Each row is a point. Any point is a mix of the corners, with weights that add up to 1. It lies inside the corners' shape when no weight is negative. Is each point inside? If not, which corners have a negative weight?

Corners:
(1): [-1.5  0.4  2.0]
(2): [0.9 8.7 6.0]
(3): [ 4.7 -2.5  2.0]
(4): [ 6.9 -7.0 -7.7]
Points:
[ 4.1 -5.4 -2.3] -> outside (2)
[ 5.0 -5.6 -1.8] -> outside (2)
[-0.6  0.6  1.8] -> inside
[3.3 1.6 0.8] -> inside
[1.8 5.5 4.0] -> inside
[-0.7  0.2  1.7] -> inside

Corners:
(1): [-0.3 -7.4 -1.2 -1.7  2.9  5.3 -2.2  9.4  0.6  4.4  9.6]
(2): [ 5.6 -8.4  2.6  5.2  4.2 -0.9 -3.3  1.8 -1.9 -2.2  5.4]
(3): [ 0.8  5.9  6.2 -0.6  1.0  4.2 12.7  2.1 -1.4  0.1 14.0]
(4): [-4.4 -7.9 -1.8  2.8  0.6  4.1  1.5  3.9  2.2 -4.2  2.4]
(5): [  0.4   0.0   0.3  -0.5  -5.1  -6.6  -1.4  -6.0  -3.0   1.5 -10.3]
(6): [ 5.8  5.1 -4.8  1.8 -8.0 -7.2  1.5 -0.9 -1.8 -5.4 -7.7]
(7): [ 0.7  4.0 -7.8 -0.5 -2.8 -4.5 -1.0 -8.2  2.2 -1.1 -9.3]
(8): [-2.2  3.0 -0.5  3.5  2.3  8.7 -2.1  3.4 -1.8 -0.8  4.3]
(9): [  4.2   4.9   5.3  -0.1  -8.2  -4.9  -2.0  -4.0   3.6  -2.5 -10.4]
(10): [ 0.0 -5.4  1.8 -4.1  6.5  6.1 -0.1  3.8 -2.3 -4.8  2.3]
(11): [ -4.8   6.9   0.2   1.7  -3.3 -11.2  -4.6  -2.9   3.1  -3.1  -7.0]
(12): [-2.9 -2.3  3.8 -5.6 -2.5  4.3 -1.5 -1.3 -4.0 -1.7 16.6]
Points:
[ 0.4  0.5 -0.3  0.6 -2.7 -2.1 -0.7 -1.9 -1.7 -0.6 -3.8] -> inside
[ 5.0 -5.3  4.7  5.1  3.2  0.8 -1.1  5.8  0.4 -2.8  3.8] -> outside (5, 7, 12)
[ 1.9  2.1  0.5 -0.1 -4.1 -2.7 -0.9 -2.5  1.1 -1.9 -4.8] -> inside
[ 2.3 -5.1  0.1 -2.5 -2.2 -1.8 -2.7 -1.9 -1.8 -2.7 -1.2] -> outside (3, 8, 11)
[-0.9  0.9  0.6 -2.3 -1.5 -0.7  2.6 -1.8  0.9 -0.7  0.6] -> outside (2, 6, 8)
[-1.1 -1.3  0.4  0.4 -1.1  0.8  1.1  0.1 -0.6 -1.5  1.6] -> inside
[ 0.0  3.5  0.6  0.0 -2.9  1.8  3.2 -0.7 -0.4  0.1  1.8] -> outside (2, 10, 11)
[ 0.6 -4.2  1.5  0.6  1.3  3.2  0.1  0.9 -1.4 -0.8  4.5] -> outside (6, 11)
[ 1.5 -3.2 -2.4  1.0  0.3  2.7  2.4  1.1 -2.1  0.9  5.4] -> outside (9, 10, 11)

Corners:
(1): [ 9.1 -5.4  6.3  6.1 -3.0  2.6 -3.4  1.7  3.0 -1.7  2.0  7.6  2.2  4.7
  0.5 -2.3 -3.5  3.3  4.4  3.4]
(2): [ 4.5 -9.8  5.6  2.5 -3.9 -4.9 11.5  1.0 -3.4  1.5  6.1 -1.2 -3.5 -2.2
 -5.9  8.7 -4.5  2.5  5.8  0.8]
(3): [  3.5   5.7   1.7  -1.4   8.5 -11.4  -5.8  -7.5   2.1   7.8  -1.3   0.7
   9.8  -0.2  -4.6  -3.6  -3.8  -0.3  -3.1  -1.3]
(4): [ 8.1 -6.5 -1.4 -0.5 -3.8  5.6  7.1  4.8  6.3 -4.3  2.3 -0.3  9.6  8.5
 -3.3  1.2  1.9 -0.3  7.4 -3.9]
(5): [ 0.1  2.2 -5.0 -2.2  6.7  0.3 -8.6 -3.4  8.9  4.8  4.2  0.8 -2.8 -4.4
 -2.7 -3.1 -2.2 -3.5 -1.4 -3.0]
(6): [ 0.2 -4.8 -1.3  5.5 -1.9  4.0  7.0 -1.8  2.0 -3.6 -3.1 -6.9 -6.4  3.6
  3.7  7.4  2.1  5.2 -1.6 -0.1]
(7): [-6.3 -4.6 -1.4  4.1 -1.0  3.3 -3.7 -0.9  0.9  4.2 -4.1 -5.9 -3.2 -1.3
 -3.8 -1.9  6.6  1.0  2.6 -5.8]
(8): [  0.7   0.6  -6.0  -0.6   0.7  -7.7 -11.0 -10.9   0.9   5.2  -1.4   3.0
  -0.8   1.1  -7.3   4.8  -2.5  -0.6   4.3   3.2]
(9): [ -1.1   9.7  -4.7  -0.8   5.2 -11.6  -3.4  -1.0   6.0   2.6  -2.2  -0.9
  -6.6  -1.6   0.4  -6.3  -3.3  -6.7   3.0  -7.0]
(10): [-2.4  3.2 -6.3  0.6  1.9 -3.1 -4.4  1.3  4.2  5.3 -0.9  4.0  2.0  0.7
 -5.3 -6.9 -3.2 -1.5 -2.6  5.4]
(11): [-5.1  1.5 -1.2 -3.4  7.4  2.7 -2.2 -7.7  6.7  2.7 -4.1  1.4  3.4  1.9
  6.5 -5.9 -3.1 -6.9  3.3 -4.3]
(12): [-1.4  7.1  0.2 -3.1 -3.6  0.8 -2.8  3.8 -4.0 -2.8  4.8 -1.7 -3.8 -3.7
  3.5  2.0  1.5 -9.7  1.1 -1.9]
(13): [ 7.5 -6.6  5.9  0.2  0.6  2.6 -2.1  4.3 -1.0  2.4 -1.3 -2.2  0.6  2.0
 -4.1  2.6 -6.0  2.9  8.1  3.5]
(14): [ 2.3 -7.1 -4.4  8.7 -0.9  6.5  7.5 -0.7 -6.9 -6.9 -2.9 -2.2  0.4 -5.1
 -3.0  4.8 -4.3  0.0  5.4 -0.5]
(15): [-3.4 -5.6 -8.1 -3.5  1.8 -4.4 -2.7 -0.4  1.5 -4.6 -1.7 -8.2 -1.9 -0.3
  3.2 -4.7  4.5 -3.9  1.2 -4.8]
(16): [ 3.0 -3.4 -3.8  0.3 -0.6 -3.3 -8.0  3.8  5.4  7.5 -7.5  3.0 -3.7 -3.0
  2.4 -3.6 -0.4 -5.6 -3.5 -4.8]
(17): [-0.4 -1.0 -4.2  7.3  4.0  3.0  0.9  7.2 -4.0  2.9  3.3 -4.3 -6.4  2.7
  4.3  1.5  4.8 -5.3  5.2 -3.7]
(18): [-2.3 -8.8  2.6  4.0 -3.2  2.7  1.4  9.9 -1.8 -6.1  3.4 -1.2  0.4  4.7
 -1.6  8.7 -2.3  3.1  7.0 -1.6]
(19): [-2.6  0.9  2.6 -3.1  7.9  1.1  3.7 -1.6 -3.0 -2.2 -4.5  3.9 -1.9 -1.4
  1.4 -3.6  4.0  5.1  0.8 -4.8]
(20): [  2.9  -0.2  -4.3   0.4   3.7  -3.1 -11.6  -4.9   1.3   8.1   0.5   4.0
  -1.1   5.9  -7.4  -3.0 -10.6  -1.2  -0.7  -4.2]
(21): [ 4.8 -9.3 -2.6  4.5 -9.8  3.9  3.4  5.0 -7.8 -1.9  5.0 -4.0  1.0  3.3
  3.7  7.0 -4.1  9.1  8.5 -1.5]
Points:
[ 0.9 -3.9 -2.5  2.5 -1.6  0.6 -0.5  0.6 -1.4  0.1  0.2 -2.1 -0.7  0.6
 -0.5  1.6 -1.4  1.3  4.1 -2.2] -> inside
[ 0.3 -1.9 -2.3  1.0  0.7 -0.6 -0.7  0.9  0.5  1.2  0.1 -1.8 -1.2  0.5
 -1.0  1.0 -1.1 -0.8  2.6 -2.0] -> outside (1)
[ 2.1 -1.2 -1.6  1.5  1.7  1.2 -0.2 -1.1  0.9  2.5  0.1  0.9  0.4  1.6
 -0.3  0.2 -1.3 -1.0  1.7 -0.1] -> outside (7, 9, 15, 18)
[ 0.2 -1.9 -1.3  1.0  1.1 -1.5  0.5 -0.3  0.6  0.2 -0.1 -1.1  0.0 -0.3
  0.2  0.2  0.4 -0.3  2.2 -2.1] -> outside (13, 20)
[ 2.1 -1.1 -2.1  1.4 -0.5  1.1 -0.6  2.1 -0.7 -1.9 -0.6 -0.4  1.1  2.3
  1.2  0.5 -1.3 -1.9  3.3 -1.5] -> outside (2, 5, 7)
[ 1.2 -2.4 -1.3  0.9  0.6 -0.9 -1.5  0.5 -0.2  0.8  0.1 -0.3 -0.1  0.3
 -1.0 -0.5 -1.4 -0.3  3.2 -1.7] -> outside (6)
[-1.6 -1.0 -1.8 -1.0  1.8  0.8  3.4  2.3  1.0 -3.1 -0.8 -1.6 -3.7 -1.2
  0.9  1.3  2.0 -3.1  2.6 -2.2] -> outside (1, 3, 7, 20, 21)

Corners:
(1): [ 2.7  0.2 -5.9  7.6  0.8  0.0 -6.8 -5.3  0.6  3.0  4.6  1.5 -6.1 -1.5
 -0.7 -3.1  4.2 -0.2  2.1 -2.3]
(2): [ 2.2 -1.5 -1.7  0.3 -7.4 -4.6  0.0  1.2  1.9 -3.7 -2.1 -3.3  4.2  5.4
 -1.4 -4.7 -0.6  4.2  6.8 -0.2]
(3): [ 6.4  8.9  5.0 -4.0 -8.9 -4.3 -2.5  5.0  1.5 -2.0  7.0  7.2 -1.2  6.4
 -7.8 -0.8 -8.5 -4.5  7.6 -3.1]
(4): [-2.5  1.2  0.8 -0.8 -1.2  6.7  0.8 -1.4 -1.7 10.2 -3.3  6.2  0.6 -7.1
 -0.2  2.0 -3.1 -5.2  1.8  0.8]
(5): [-5.6 -2.3 -3.7 -2.6 -1.2  2.4  3.9 -0.1  2.7  0.5 -0.1 -1.6 -3.7 -4.7
  0.3  4.1 -3.8  9.0  2.1 -5.6]
(6): [ 7.3 -4.7  2.6  0.5  1.5 -0.9  1.3  3.8  4.2  9.7 -1.3 -1.5  1.7  0.3
 -0.3  1.2  0.4 -6.2 -3.7  0.4]
(7): [ 6.3 -6.6  4.8  2.2  2.4  3.7  1.0  1.3  3.2 -3.3 -1.7 -4.1 -1.9  6.7
  2.0  3.0 -0.6 -9.1 -3.4 -4.6]
(8): [-3.5 -0.8 -0.8  7.1 -2.7  6.5  2.5  0.9  2.8 -5.2 -0.6  7.6 -9.1  0.1
 -3.4  6.3  4.6 -4.2 -3.6 -2.1]
(9): [ 6.9  2.8  0.3  3.0 -7.4 -0.1 -2.4 -5.3  6.7  3.8  2.7  6.7  0.4  3.0
 -2.4 -5.2 -0.5  1.4 -2.4 -3.7]
(10): [-0.6  0.9 -7.1 -5.7 -0.2  4.1 -3.4 -2.7  6.5  5.1  1.1  3.2 -0.5  3.2
  5.6 -7.5 -2.7 -7.8 -2.1  0.0]
(11): [ -3.9   3.1 -11.5   2.2   4.3  -3.7  -3.7  -5.0  -4.2   9.6   5.2   0.0
  -2.4  -7.5   7.7  -4.8   3.1   1.4   0.6  -4.7]
(12): [ 7.1  4.8 -0.5  3.1  1.2  6.8 -6.2  4.7 -5.2 -2.7  3.7 -0.2 -5.0  3.2
  0.9 -3.6  7.9 -5.4 -3.3  7.2]
(13): [  5.1   0.5   5.6   5.4   0.7  -1.2  -8.4   4.0  -1.8  -3.6   0.5  -5.2
  -4.1  -0.7  -3.9   2.9  -0.7 -10.5  -2.0  -3.1]
(14): [-2.4  3.5 -0.6 -3.2  6.8  5.5  1.3  3.9 -4.5 -2.4 -0.7 -1.8 -5.0 -3.8
  3.1  1.2 12.4  4.6 -1.0  0.4]
(15): [ 1.9 -2.9 -4.9  1.8 -3.2  0.3  3.5  1.3 -2.8  0.4  1.7 -2.6 -5.7 -2.1
 -3.6 -1.9  2.0  5.5  2.2 -5.8]
(16): [-7.5  9.7  2.3 -4.3 -0.3  8.4  2.8  5.8 -9.5 -0.6  6.8 10.1  1.5 -7.8
 -4.3  1.5  2.4 -6.9  5.0  8.1]
(17): [ 5.3 -3.3  2.9  6.1 -2.9 -3.5 -1.0  1.8  7.1 -1.1 -3.2  2.9  1.6  5.3
 -6.2 -3.6 -4.5  3.5  2.1 -1.8]
(18): [ 4.8 -1.3  0.6  8.1  5.1  2.3  3.5  3.0  2.6  6.3 -3.2 -7.2 -1.4  1.0
 -3.8  5.5  6.6  0.4 -6.3 -2.5]
(19): [-4.4 -0.3 -2.7 -5.1  2.9 -2.3 -6.8 -0.6 -8.6  2.7  6.9 -0.3 -5.2 -1.1
 -5.8 -0.6 -1.4  2.5 -2.4  0.7]
(20): [ 2.6 -0.8  3.7  5.4  0.2 -6.3  4.2 -6.8  7.5  0.9 -5.5  1.5 -7.0  3.1
 -3.1 -3.1 -0.8  5.3 -4.1 -2.7]
(21): [ 1.6  2.2 -5.6 -7.5 -0.6 -6.6  1.0 -0.1  2.1  0.0 -1.8  5.1  5.0  0.7
 -0.2  0.2 -1.7  5.9  3.6 -1.7]
Points:
[ 2.2  0.9 -0.7  0.8 -1.6 -1.2 -1.7  0.4  1.2 -1.0  1.5  1.5 -2.2  1.8
 -1.7 -2.4  0.2  0.4  1.2 -1.1] -> outside (4, 18)
[-1.9  0.2 -2.5  1.5  3.8  3.6 -1.7 -1.0 -2.3  3.8  1.3  1.0 -4.5 -3.7
  1.2  1.5  2.4 -4.9 -3.2  0.9] -> outside (2, 3, 9, 14, 15, 17)
[ 1.3  1.6  0.2  1.1 -0.4  0.5 -1.8 -0.7  0.5 -0.7  1.0  3.5 -3.3  1.0
 -1.6 -1.8  0.0 -2.2 -0.4 -0.8] -> outside (2, 5, 6, 18)
[ 0.4 -1.6  1.0  0.8 -0.8 -0.8  1.4 -1.9  3.4  0.3 -1.7  1.9 -2.8  0.4
 -2.1 -0.5 -1.0  1.6 -0.4 -2.0] -> outside (3, 11, 12, 18)
